Every row gives one point. Examples show where two turns around zero, p and q, send a point. Where does a point land after both, in the order given? Backwards means that the second turn is done in reverse. Each puzzle has new turns, and all numbers are rounded.

Turn p:
[ 1.2 -2.8  0.6] => [3.0 0.5 0.3]
[-0.9 -2.7 -0.5] => [ 2.3 -1.7  0.5]
[-3.1  5.4 -2.3] => [-6.1 -2.3 -1.2]
[-3.1  2.3  2.5] => [-3.1 -0.4  3.3]
[ 5.9 -2.2 -0.2] => [ 3.9  3.9 -3.0]
Turn q:
[-1.9 -0.8  1.2] => [-1.4 -0.8 -1.8]
[ 1.9 -2.5  2.3] => [ 2.4 -2.7 -1.4]
[3.8 4.5 1.4] => [ 0.5 -2.1  5.6]
[-3.8 -1.1 -4.9] => [-1.6  5.6 -2.4]
Where do these land?
p, then q: [ 2.3  4.4 -1.1] => [-3.5  3.6  0.5]
q, then p backwards: [-0.6 -4.6  2.7] => [ 0.9 -1.2 -5.2]
q, then p: [-1.0  4.6 -0.8] => [-2.0 -0.2  4.3]
q, then p: [-0.7 -4.4 -0.7] => [-0.2 -0.6 -4.5]

Turn p:
[ 5.6  5.2 -4.7 -0.7 -2.8 -0.6] => [-4.5  6.5 -3.6 -1.8  3.1  0.3]
[-3.3  2.3 -2.1 -3.5  4.5  3.1] => [ 1.7 -1.8 -4.8  0.6 -2.2  5.4]
[-0.4  0.1  3.1 -1.9 -2.8  1.7] => [ 4.0  2.0  1.3  0.9  1.1 -0.1]
[ 0.8 -3.0 -0.3 -4.3 -2.4  0.6] => [ 3.8  0.5 -0.3 -4.0  1.8 -0.6]
[-3.2 -1.1 -1.1  1.9  0.1 -2.8] => [-1.9 -1.7  3.1 -1.2 -2.3  1.1]
[-0.3 -1.0 -0.8  7.2  2.6 -0.4] => [-4.6 -2.4  0.8  2.6 -4.0 -3.2]
[ 0.9 -2.6  5.9  1.3  0.9 -1.5] => [ 1.6 -3.2  3.3  3.0  2.5 -2.9]
Turn q:
[ 2.4  0.7 -0.8 -2.7  2.9  2.7] => [ 1.1 -1.8 -0.6  2.1 -1.5  4.3]
[ 0.9 -4.8  5.0  3.6 -3.6 -1.3] => [ 4.4  1.4  0.3  0.9  1.5 -7.2]
[-2.9  0.4  3.9  2.5 -3.4 -6.6] => [-1.3  2.2  3.6 -2.0  5.5 -5.6]
[2.4 5.0 0.2 0.4 1.3 2.0] => [-2.4  1.2  1.4  4.2 -1.4  2.8]
[-5.0  1.6 -2.2 -2.6  3.4  1.6] => [-4.2 -3.3 -3.2 -1.6  1.2  3.2]
[ 1.3  1.3 -4.7 -0.4  0.6  2.3] => [-1.2  0.7 -1.0 -0.8 -4.1  3.3]
[ 4.6 -2.8  0.5 -2.7  4.5 -0.3] => [ 5.8 -0.5 -0.5  1.1  1.0  4.6]
[-1.3 -0.2 -2.8  4.9 -2.6  0.9] => [-2.1  3.5 -2.0 -1.4 -2.9 -3.1]
[-2.4 -1.3  0.9 -3.0 -3.1 -1.2] => [-0.1 -3.5  1.9 -2.6  0.7 -2.3]
Where do these land?
p, then q backwards: [-2.1  2.5 -3.7 -4.8  6.1 -4.0] => [-3.5  1.6 -3.7 -5.6  6.3  0.8]
q, then p: [ 4.9  0.1  3.4  2.0 -1.4  0.4] => [-3.4  1.6  1.8  3.7  1.9 -2.7]
p, then q: [ 0.0  1.9 -1.4  2.3 -0.9  0.9] => [-3.1  0.4  0.9 -0.4 -0.3 -1.3]
p, then q: [ 2.0 -0.6  2.3 -0.3 -1.1  3.8] => [ 0.6  4.2  2.0 -0.2 -0.1  1.8]
q, then p: [ 2.2 -6.3  4.1 -0.7  3.3 -0.6] => [-4.1 -1.7 -4.9 -0.7  3.2 -4.4]
q, then p: [-5.1  4.7 -1.1  3.1 -4.0  1.1] => [ 0.3 -0.8  5.9 -1.1 -2.9  5.6]
p, then q: [ 0.5 -4.5 -1.9 -0.7  1.9 -0.5] => [ 3.2 -2.2  0.6 -3.6  0.3  0.6]
q, then p: [-2.5  2.3 -1.7 -0.8 -4.0 -1.1] => [ 3.1 -1.0  3.6 -0.6  0.5  2.8]
